Every row gives one point. The points of each table are mixes of a few directions, plus a little noise. Count the directions of each table, and those that both share. Where both have some left over, give the other angles between the two spaces (their principal angles), to ten degrees, smallest first.
(in the rows, 128 means zero)

First (5 x 3)
[[ 82  85 155]
 [161 162 106]
 [103  99 147]
 [152 111 145]
 [144 184  87]]
Second (7 x 3)
[[162 119 140]
 [164 120 139]
 [161 120 139]
 [144 123 133]
 [  7 160  87]
 [140 124 131]
 [119 130 125]]
Directions: first 2, second 1, shared 1

First (8 x 4)
[[138 153  82 171]
 [116  97 194  71]
 [116  99 185  78]
 [127 128 132 123]
 [119 103 179  85]
 [155 188   7 234]
 [137 149  85 166]
 [122 111 160 100]]
Second (5 x 4)
[[221  54 149 187]
 [ 88 184 123 178]
 [144 130  64 104]
 [ 87 134 174  86]
 [102 136 131  85]]
Directions: first 1, second 3, shared 1

First (9 x 8)
[[145 140 113 164 137 176 198 158]
 [117 174 151  84 136  91  63  72]
 [133 108 109 175 131 189 199 167]
 [166 105 104 143 123 100 170 187]
 [ 32 115 113 109 143 171  46  89]
 [ 92 158  65 124 166 161 125 164]
 [187  63 130 120  96  30 132 181]
 [103  89 166 139 107 157 110  84]
 [181 198 200  97 117  76 111  50]]
Second (8 x 8)
[[120 126 121 128 129 131 123 133]
 [249 192 248 134  91  87 191  44]
 [ 98 111  98 127 137 138 112 150]
 [184 158 183 129 112 109 158  89]
 [135 133 137 131 125 125 134 122]
 [ 72  96  70 125 145 149  98 168]
 [ 14  68  14 124 162 169  68 205]
 [154 144 151 129 121 118 141 110]]
Directions: first 4, second 1, shared 1

First (7 x 9)
[[162  89 124 148 129  97 124 115 175]
 [ 98 193 139 120 176 106  61 113 132]
 [119 128 132  90 123 131 167 109 121]
 [141 182 121  68 115  80 163 132  98]
 [197  94 102 192  88  95 114 186 136]
 [ 97  49 141 158 123 216 154 109 141]
 [ 81 161 138 120 142 170 114 132  93]]
Second (10 x 9)
[[ 73  63 120 134  88 249 184 136  67]
 [103  84 119 145 129 165 113 107 129]
 [134 183 127 110 148  78  93 132 125]
 [182 163 146 124 144  51 128 136 177]
 [154 144 139 122 118 117 163 148 128]
 [ 97  71 125 142 103 208 165 127 103]
 [156 194 135 109 143  66 113 141 133]
 [149 132 137 128 123 116 147 136 138]
 [ 94  56 110 160 144 161  75  83 155]
 [141 188 128 110 148  68  97 137 129]]
Directions: first 4, second 3, shared 2; angles 40

First (10 x 11)
[[ 85 147 143 119 177  58  86  93  11 100 162]
 [172 108 112 137  78 200 171 165 249 157  93]
 [102 140 137 123 157  86 103 107  58 111 148]
 [130 127 127 128 125 132 130 130 134 130 126]
 [135 125 125 130 120 140 135 134 148 133 122]
 [148 119 121 132 106 160 147 144 181 141 113]
 [134 125 126 129 121 138 134 133 144 132 123]
 [100 141 138 122 160  82 100 104  50 109 150]
 [152 117 119 133 101 167 151 148 193 144 109]
 [122 131 130 127 135 118 122 123 111 124 133]]
Second (11 x 11)
[[149 100 100 113 128  84 138 121 138 127 136]
 [153  94  97 115 129  82 143 135 150 139 143]
 [174 128 154  98 165 121 141 178 153  94 171]
 [121 107 164 221 110 190  99 135 175 145 160]
 [ 71 130 120 142 126 179 125 130 131 165 102]
 [110 130 119 106 140 137 135 134 123 133 116]
 [ 75 238 200 144 118 219 112 156  72 137  90]
 [131  99  93  81 147  95 138 101 120 106 118]
 [157 117 100 100 121  64 138 107 114 118 125]
 [118 159 130 142 100 121 125 121 102 150 106]
 [148 105 132 145 125 116 113  92 131  95 141]]
Directions: first 1, second 5, shared 0; angles 50

First (9 x 14)
[[133 136 150 169 164 190 135  89 108 119 116 116 143 144]
 [ 95 103  96 157  96  51 153 113 120 129  82 153 112 140]
 [101  77 109 161  91 123 145 123 141 115 114 116 151 148]
 [120 163  97 123  91  59 135 134  93 170 114 166  54 128]
 [142 172 181 123 185 187 129  96  79  98 131 122 121 113]
 [113  58  91 107  72 176 132 138 161 135 165  79 183 164]
 [126 134 149 154 110 130 121 160 131 113 136 131 106 110]
 [209 202 158  92 249 137  72 148 191 168 141 150 147  93]
 [113 106 122  66  95 100 130 150 128 106 151 118 134 113]]
Second (10 x 14)
[[185  90  44 109 115 146  68  78 126  94  70 165  14  33]
 [141 118 112 131 126 134 114 102 130 136 115 131  92  82]
 [ 96 157 160 148 136 132 143 173 100 156 138  75 192 141]
 [159 150 120 117 106 125 154 121 159 102 110 134 139 159]
 [ 94 108 155 146 149 126 119 117 115 171 160 124 120  98]
 [120 165 145 139 122 132 151 163 118 137 120  83 185 148]
 [ 98  96 128 130 151 130  93 136  95 140 148 138 106 107]
 [130  84 104  89 136 113 101 131 132  68 147 205  92 191]
 [102 168 174 166 131 134 160 142 119 190 136  57 187 101]
 [154 145 138 104 107 108 175 118 185  84 136 167 153 222]]
Directions: first 6, second 4, shared 0; angles 70, 70, 70, 90

First (10 x 18)
[[141 158 123 131 116 131 124 141 121 129 115 114 136  90 152 126 118 117]
 [127 127 149 121 130 140 133 106 125 122 131 148 147 134 100 138 128 129]
 [176 139 135 100 140 125 107 138 120 139 118  87 111 123 149 123 126 106]
 [140 148 104 131 102 146 161 125 123 127 111 113 158  70 132 146 138 141]
 [ 93 130 136 158 101 110 122 143 143 103 131 171 123 130 144 111 120 121]
 [ 45  98 133  88 209 114 126 161 128 105 180 162 103 249 116  86  62 114]
 [178  99  71 135  96 109 139 141 142 151 109  61  88  92 167 137 186 150]
 [133 133 149 123 101 135 140 117 135 103 121 158 149 114 117 133 132 118]
 [ 92 126 139 169 159 137 105  99 117 160 142 147 136 155  90 138 124 152]
 [157 123 138 124 125 134 123 108 126 139 121 117 129 122 115 141 147 130]]
Second (8 x 18)
[[129 130 128 128 124 129 130 129 128 127 127 128 131 124 130 128 127 128]
 [144 173 112 131  73 139 161 145 129 102 100 126 166  37 162 133 124 120]
 [137 153 120 130  98 135 146 138 128 113 113 125 147  79 147 131 125 123]
 [134 146 123 128 106 132 141 135 128 117 117 127 142  94 141 131 126 123]
 [140 163 115 132  85 137 155 142 127 110 107 127 157  59 153 132 126 120]
 [110  75 146 124 191 115  89 107 128 159 160 129  85 233  89 120 133 139]
 [115  91 140 125 175 118 100 114 127 150 152 129  97 203 101 123 132 136]
 [116  95 140 125 171 120 103 116 128 148 149 128  99 195 102 124 132 134]]
Directions: first 6, second 1, shared 1

First (9 x 24)
[[ 94 103 145 136 114 119 115 141 117 152 141 181  96 196 142 137 122 149
  141 106  97  84 154 173]
 [158 145 101 111 176 139 142 126 143 112 142  93 116 101 128 131 137 165
  117 119 179 175 122 126]
 [ 75 114 206 187 137 107 137 122 101 151 108 182  49 139 172 221  87 173
  202  70 132 102 184 111]
 [192 139  66  97 185 135 124  96 135  97 195  96  97 139 111  81 155 159
  113 145 177 195  87 149]
 [102 161 171 148 130 143 168 161 147 133  31  79 175   7 145 206 101 127
  127 100 161 135 170  49]
 [180 134  94 120 100 118 106  75 115  96 160 101 165 112  88  49 151  44
  120 207 105 159  47  96]
 [163 141  95 111 132 132 126 110 133 108 141  96 151 102 108  91 144 102
  109 160 140 161  91 113]
 [ 83 114 122 100  65 145 119 193 146 161  88 153 206 163 119 102 137  97
   71 133  64  53 153 172]
 [100 102 148 140 109 115 114 131 114 145 143 179  99 191 137 133 121 139
  149 114  95  89 144 163]]
Second (8 x 24)
[[155 157 109 109 130 123 128  97 145 107 142 162 129 126 108 156 142 113
  147 158 135 167 118  83]
 [136  84 136 170 157 146 115 156  81 155 111  63  96 155 180  75 108 147
  117  90 128  86  83 196]
 [100 167 121  79 104 145 131 132 166 117 122 213 177 111 127 216 115 105
  133 148 122 144 170  59]
 [ 64  49 184 186 119 123 112 157  63 162 146  66  94 143 173  49  81 147
  115  74 109  50 139 226]
 [186 177  86 101 142 123 166 152 193 125  63  89 163 102  65 130 201 152
   91 137 148 163 131 114]
 [154 163 102 100 134 140 129 116 151 114 121 169 144 127 125 177 137 115
  139 152 135 161 118  77]
 [ 75  57 185 183 108  91 115 113  70 139 187  79  79 135 130  36 100 136
  135 101 110  81 145 206]
 [157 169 101  95 130 134 128 101 155 106 133 183 142 125 115 183 140 109
  147 163 136 173 120  63]]
Directions: first 4, second 4, shared 1; angles 40, 70, 80

First (11 x 32)
[[125 107 125 157 170 123  80 133  94 143 117 113 151 107 150 144 139 113
  111 145 173 106 122 135 129 153 128  94 135 142 134 158]
 [147 165 194 117 119 107 157 147 164 127 146 118  99 166  93  46  95 151
  115 114  83 145 138 116  98 125 146 132 106 108 127 100]
 [147 184 172 148 139  87 152 146 158 123 147 108 115 135  95  73 103 149
  113 125  68 146 119  92  96 116 168 119  86 141 165 109]
 [122 168  94 122  90 145 130 117 141  90 131 168 130 140 148 123 132 127
  158 146 120 140 127  68 127 120 119 160  89 149 144  88]
 [119  99 127 107 116 160 105 123 111 132 120 146 130 149 152 124 135 116
  135 132 178 115 145 143 137 151  95 136 150 107  94 127]
 [134  57 170  86 131 122 193 130 142 177 129  89 100 134  70 145 114 144
  104  70 103 132 137 249 145 108 128 125 207  62  74 165]
 [124 176  67 163 125 113 127 118 134  93 130 140 147  91 141 167 142 126
  148 152  96 140 103  63 129 104 150 137  76 189 186 113]
 [128  87 139 131 154 119 131 131 115 159 123  97 131 109 111 155 131 127
  108 111 136 118 125 186 138 128 133 106 165 113 114 165]
 [113 162  70  86  45 170 165 101 159  76 131 194 117 154 147 138 137 132
  186 133 109 151 134  75 144 101  98 199 102 132 122  68]
 [127 129 134 138 141 130 101 132 115 130 125 128 135 130 142 115 130 121
  122 140 154 119 131 118 122 146 123 116 123 132 127 131]
 [118  74 113 153 179 134  69 129  77 158 110 108 156  95 156 174 150 104
  107 140 196  95 125 165 142 157 118  85 162 135 118 179]]
Second (11 x 32)
[[146 193 135 138 134 103 114 129 124 129 126 125 155 156 140 174 123 115
  137 176  98 155 133 134 164 158 128  90 151  87  87 166]
 [125 126 134 136 114 125  94 155 135 112 140 131 118  96 112 126 141 160
  123 167 141 159 124 142 149 116 123 103 133 122 110 128]
 [127 121 130 127 150 132 156 103 127 146 111 126 141 162 139 131 111  91
  138  62 130  87 133 104  89 135 134 166 117 131 150 116]
 [137 161 103 113 118 129 159 102 108 128 134 126 136 144 146 139 133 119
  120 183  87 137 128 145 160 146 133 103 146 129 122 166]
 [ 98  24 146 135 109 153  79 187 157 107 147 136  73  36  80  57 147 199
  114  96 202 130 116 128  97  64 112 152  98 171 154  54]
 [137 154 184 171 172  94  73 163 161 138 104 126 163 160 118 175 104 101
  161  52 165 126 138  91  94 138 124 147 121  66  99 106]
 [117  88 123 120 116 146 135 131 128 127 133 129 106 103 120  96 134 144
  122 111 146 118 125 128 111 107 126 144 115 156 150 104]
 [127 130  81  91 114 150 201  71  97 134 130 123 122 146 156 111 131 107
  112 148  82 103 125 140 137 139 137 132 135 164 158 154]
 [117  93  67  83  72 165 176 105  98 109 160 131  82  75 131  70 161 173
   88 224  97 143 114 175 171 107 132 100 138 198 156 147]
 [138 163 174 165 159  95  74 163 152 131 111 127 159 152 119 175 112 112
  153  94 150 139 136 104 119 140 123 125 130  70  90 122]
 [138 154 129 125 148 120 155 100 120 144 112 124 154 176 147 154 112  84
  138  96 108 103 134 112 113 152 135 142 131 112 131 140]]
Directions: first 4, second 3, shared 0; angles 70, 80, 90
